Each point is reached from the start by the listed moves, each made 0, 1 or 2 times, or once backwards (-1), plus a little noise. Is the number of moves made odd or even? Then give how often each move was made.

Moves:
(1): [-1.3 -1.8  0.3 -0.1  0.6]
(2): [-1.0  0.3 -1.9  1.3  3.2]
(3): [-0.6 -0.1  0.3  3.4  1.9]
Start: [-0.9 -0.7  1.7 -0.2  1.1]
Points:
[-3.9 -4.3  2.3  3.0  3.9] => odd (2, 0, 1)
[-4.8 -3.9  0.4  0.9  5.6] => odd (2, 1, 0)
[ 0.0 -1.3  3.3 -1.4 -2.2] => odd (0, -1, 0)
[-1.8 -3.1  4.3  1.9  0.2] => odd (1, -1, 1)
[-6.7 -3.8 -1.3  8.9 12.6] => even (2, 2, 2)

Moves:
(1): [ 0.4  0.8  0.4  1.3  1.0 -0.5  2.0 -0.1 -1.2 -0.4 -0.2]
(2): [-0.5  0.2  3.1 -0.8  0.3 -0.7 -1.3 -0.2  0.2 -1.2  2.4]
(3): [ 2.4 -0.7  0.4 -0.8 -0.1  0.1  0.2  1.4  2.5  0.3 -1.0]
(4): [ 0.4  0.1  1.8  1.0  1.1 -0.7 -0.7 -1.8  5.1  2.3 -0.2]
(5): [-1.0  0.4 -0.3 -1.5  0.2  0.5  1.3  0.9  0.4  1.2  0.1]
(6): [ 1.0  0.4  0.2 -0.5  0.0  1.7 -0.5 -1.1 -1.4  0.8  0.5]
(7): [-0.6 -2.1  0.7  1.6  1.4  0.6  0.9  1.7 -0.7  2.2  0.9]
(8): [-0.8  0.2 -1.7  2.1  0.5  0.1 -0.7  0.7 -1.0  0.1  1.6]
(9): [ 0.3 -2.6  0.3 -0.7 -0.8  1.4  1.1 -1.3  3.0  1.1  1.6]
(10): [ 1.2  2.7  0.3  1.3 -4.3 -0.6 -1.5  1.5 -1.1  2.4 -1.2]
(11): [ 0.3 -0.6 -1.1  0.3 -0.3 -1.9  1.0 -0.8 -1.2  0.0  1.8]
Start: [-1.9 -0.5 -0.6  0.2 -0.9  1.1  0.2  0.4 -0.3 -0.8 -0.7]
Points:
[ 4.3 -4.4  4.6  1.3  5.6  4.5  2.3 -7.4 15.4  1.6  6.9] => odd (2, 1, 2, 2, 0, 2, -1, 2, 2, -1, 0)
[-4.3 -5.7 -6.7 -3.5  1.7  2.6  7.0 -1.0 -5.4 -1.1  8.3] => odd (0, 0, 0, -1, 2, 1, 0, 1, 1, -1, 2)
[  2.6 -10.5   1.8   1.9   6.9   9.5   0.1  -0.2  15.7  10.7   0.0] => even (-1, -1, 2, 2, 0, 2, 2, 1, 1, -1, -1)
[-0.7  0.5  8.5  7.5 -5.0  0.1  1.6 -3.1  8.1 10.3  3.6] => odd (2, 1, -1, 2, 0, 0, 1, 0, 2, 2, 0)
[-3.0 -2.1 -3.7 -3.9 -2.6 -1.1  1.8  4.4 -4.0 -0.9  6.7] => odd (-1, 1, 1, -1, 2, 0, 0, 1, 0, 0, 2)
[-2.8 -6.8  3.6 -2.0  6.3  1.7  8.8  6.7  2.0 -3.3  7.0] => even (2, 2, 2, -1, 2, -1, 1, 1, 1, -1, 0)
[ 0.2  4.6  5.9  0.1  0.2 -3.2 -2.5 -3.7  2.1 -4.7 -3.0] => odd (1, 1, 0, 1, -1, 0, -1, -1, -1, 0, 0)

Moves:
(1): [-0.3  0.5  1.8  0.9  0.9  0.2  2.4  0.4  0.5 -0.9 -3.3 -0.3 -0.2  1.0
 -0.7  1.3  0.0 -1.3  1.3 -1.2  1.6  1.3 -1.2  0.8]
(2): [ 2.4 -1.9 -0.1  0.7 -2.4  0.8  0.0  0.6  1.1  1.8  0.5 -0.3  0.9  0.1
  0.2  0.0  0.4  0.2 -0.9 -1.4 -0.2 -1.6 -0.7  2.4]
(3): [ 0.2 -1.5  1.2  0.5 -0.4 -1.2 -1.1 -1.8 -2.0  0.4 -0.5  0.7  1.1  0.8
 -0.4 -0.1 -0.6 -1.6 -2.1  1.1 -0.6 -1.7  0.9 -1.3]
(4): [ 1.2 -0.4  0.2 -0.7  1.7 -1.2  0.9  0.6  0.7  1.7 -2.4  0.9 -0.5  2.8
 -2.0 -0.8  0.8  0.7  1.9  0.6 -1.8 -1.2  1.2  0.3]
(5): [ 1.5 -1.1 -1.3 -0.9  1.0  0.7 -1.3 -0.2  1.8 -0.1  0.0  1.1  1.8 -0.9
  0.7 -0.1 -1.2 -2.9  0.5  0.5 -3.0  0.9  1.2 -2.6]
(6): [-1.0 -0.7 -0.4  0.4  0.2 -1.9 -0.3 -0.2  0.4  0.2  1.0 -1.3  0.4  1.1
  0.4 -0.7  1.0 -1.5 -1.2  0.5 -0.2 -0.1  1.7  1.0]
(7): [-0.9  0.3 -1.8 -1.4  0.5 -0.3  2.1 -0.1 -0.2  2.3  0.5 -1.0  1.7  0.0
  1.7  0.0  0.1 -1.5 -0.4  0.7 -0.6  0.6 -1.2 -1.0]
(8): [ 1.1  0.1 -0.7 -0.1  0.6  0.5  0.2 -0.4 -0.2 -1.8  0.0  0.2  0.1  0.9
 -0.7  2.1  0.5 -0.7  1.9 -1.6 -2.0 -0.2 -0.7  2.6]
(9): [-0.4 -1.3  1.0  0.1 -0.2  0.4 -0.8  0.5  0.6  0.1 -0.7 -0.6 -1.3 -1.1
  0.4 -0.2  0.5  1.2  1.1  0.9 -0.2 -1.2 -1.7  0.7]
(10): [ 0.8  0.8  1.3 -1.4  0.1  0.9 -1.2 -3.5 -0.4  0.9  1.0 -1.2  0.4  0.2
 -1.5  1.0 -2.9  0.2  0.5 -0.2  1.3  0.5  0.4 -0.5]
(11): [ 2.3 -1.4 -0.3 -0.7  2.2 -1.2  0.7  1.9 -1.2  0.0  0.6 -0.5 -0.7 -1.9
 -0.6  1.7  1.1 -0.8 -1.0  0.8 -0.5  1.1 -1.4 -0.7]
(12): [ 0.9  0.4  2.1 -0.6 -2.0 -0.4 -0.5  1.4  0.9 -1.2  2.3  0.2 -1.1  0.0
 -0.6  0.7 -2.0 -0.8 -0.7 -0.7 -0.8 -1.0  0.5 -1.1]
(13): [-0.5  1.1 -0.4  1.0  0.7  1.7 -0.2  1.3  0.1  0.3  0.5  0.4  0.4 -0.6
 -1.1  0.9 -1.3 -1.1  0.3  0.9  0.9 -0.9 -1.6  0.7]
(14): [ 0.2  0.0 -0.6  0.6 -1.2 -1.0 -0.3  0.6  0.2 -0.2 -0.7 -1.3 -1.8  0.6
  1.0 -1.1 -2.0  1.2 -0.2 -0.3 -0.6  1.1 -1.5 -0.1]
(15): [ 1.7  1.2 -3.2 -0.5 -1.7  0.3 -1.4 -1.7  2.5  0.8 -0.2  1.3  0.5 -1.0
  1.4  0.0  3.3  0.8  0.7  1.5 -2.5  0.9 -0.7  1.1]
(16): [ 0.2 -1.4 -2.5 -2.5 -0.6 -0.3 -0.2  0.2  0.7  0.1 -2.0 -0.2  0.0  0.6
 -2.3 -0.1 -0.9 -0.9 -2.4  1.2  2.7 -0.7 -1.4 -0.7]
(17): [ 1.2 -1.4  1.5  0.4  0.9  0.6 -1.4  0.0  1.0 -1.7  0.0 -2.0  1.9  0.5
 -0.9 -0.3  0.0  0.2 -0.3 -0.5 -0.4 -0.6 -2.2 -1.8]
(18): [ 0.6 -1.3 -1.9  2.0  0.5  2.5  0.4 -2.1 -1.5  1.8 -1.5 -2.7  0.0 -2.2
 -1.5 -2.1  0.9 -1.5  0.9 -2.2 -0.3  0.2 -2.3 -1.7]
(19): [-0.9 -0.9  0.1  0.3  1.1  0.6 -1.1 -2.3  0.5  0.8 -0.5  2.3 -1.0  0.7
 -1.3 -0.1 -0.4  0.5 -1.5 -1.1 -0.7 -1.0  0.5  0.5]
(20): [ 0.1 -0.1 -0.2  1.3  1.2 -0.7  2.0 -1.2 -0.5 -0.1 -0.1  1.5 -0.8 -0.6
  0.3 -1.1 -0.5  1.0 -0.1 -0.1 -0.5 -1.3  0.0  0.7]
(21): [ 0.7 -1.2 -1.9 -0.6 -2.4  1.4 -1.0 -1.1  0.1 -0.1  2.1  1.4 -1.3  0.4
  1.0 -0.5  1.5 -0.4 -0.6  0.8  4.2  0.2 -1.5  0.0]
(22): [-0.4  2.3  3.8 -1.3  1.6 -0.3 -2.1  1.0 -1.2 -1.1 -1.8 -1.2 -1.5  0.2
  0.8 -3.1 -0.1  0.8 -0.4 -0.6  1.9 -1.2  1.5  0.1]
(23): [ 2.1  0.1  0.0  1.0 -0.3  2.0  2.0  1.0  2.0 -0.1 -0.3 -2.1 -0.6  0.0
  1.5  0.3 -0.2  1.0 -2.1  2.3 -1.4  1.3  0.9  0.2]
(24): [-0.2 -2.0  0.8 -0.1 -0.7 -0.4  0.6  0.4 -0.8  0.0  0.6  1.3  0.6  0.4
 -1.0 -0.9  0.8 -1.0 -1.3  0.5  0.2  0.2 -0.5  2.0]
Start: [ 0.6  2.6 -0.1  3.2  2.0 -1.4  1.2 -0.6  1.4 -0.6 -0.1 -0.9  0.3 -2.3
 -0.4  0.7 -2.8 -0.3  1.0  0.1  2.2  0.0 -1.0  0.6]
Points:
[  4.2   1.9  -1.7   1.5  13.6  -0.2  -6.0 -11.0  12.1   3.7 -11.0   7.6
  -2.0  -3.5 -10.7  -2.1  -2.7   5.8   4.6   6.9  -8.8  -8.5   0.0  -3.6] => odd (0, -1, 0, 2, 1, 0, -1, -1, 2, 1, 0, 0, 1, -1, 2, 1, 1, 0, 2, 2, -1, 0, 0, -1)
[  6.9   0.5  -0.3  -3.7  -1.0  10.9 -14.1  -7.3   8.2  -6.4   4.5   6.1
  -7.2  -4.1  -8.4   2.7  -1.0   5.2   2.7  -0.8   7.4  -8.9 -10.2   6.4] => even (-1, 0, -1, 0, 0, -1, -1, 2, 2, 1, 0, 1, 1, -1, 1, 1, 1, 0, 2, 0, 2, 1, 0, 0)
[  9.0   4.7   8.7  14.9   2.4   6.3  -0.6 -10.6   6.3  10.7 -13.2 -10.8
   2.4   5.7  -4.6 -10.6   2.7  -2.0  -3.5   0.4  -0.6  -7.1   1.2   6.6] => even (2, 2, 2, 2, -1, 2, 0, -1, -1, 1, -1, 0, 2, 0, 2, -1, 1, 2, 1, 0, 0, 2, 2, 0)
[  6.2   7.3   4.0   6.1  -2.8   6.3  -2.6  -0.7   7.9  -0.5  -6.9  -9.3
   1.2  -5.4   7.5  -2.5 -14.6 -12.4  -0.3  -1.7  -4.4  -2.7  -8.9  -4.8] => odd (2, 1, 2, -1, 2, 0, 2, 1, 1, 0, -1, 2, 2, 2, 1, 0, 0, 1, 0, 0, 0, 2, 1, -1)
[  0.3  -4.0  -4.1  11.5  12.3   7.0  12.6  -3.4   4.2   2.3 -13.3 -12.7
  15.1  -5.6  -3.2  -3.7 -13.1 -19.7 -12.5   3.2   1.0  -3.2  -6.8 -17.1] => even (2, 0, 2, -1, 2, 1, 2, -1, -1, -1, -1, 0, 2, -1, -1, 2, 2, 2, 0, 2, -1, 0, 2, -1)
[  1.6   0.8   8.9   2.9  12.5  -4.3  -2.9   5.0  10.1  -5.3 -11.4   0.5
   0.2   2.5  -3.8  -3.6  -7.7  -9.5   5.8  -5.1 -14.5  -7.7 -12.2   3.8] => even (2, 0, 0, 1, 2, 1, 2, 2, 2, -1, 0, 2, 2, 2, 1, 0, 2, 0, 2, 1, -1, 2, -1, 1)
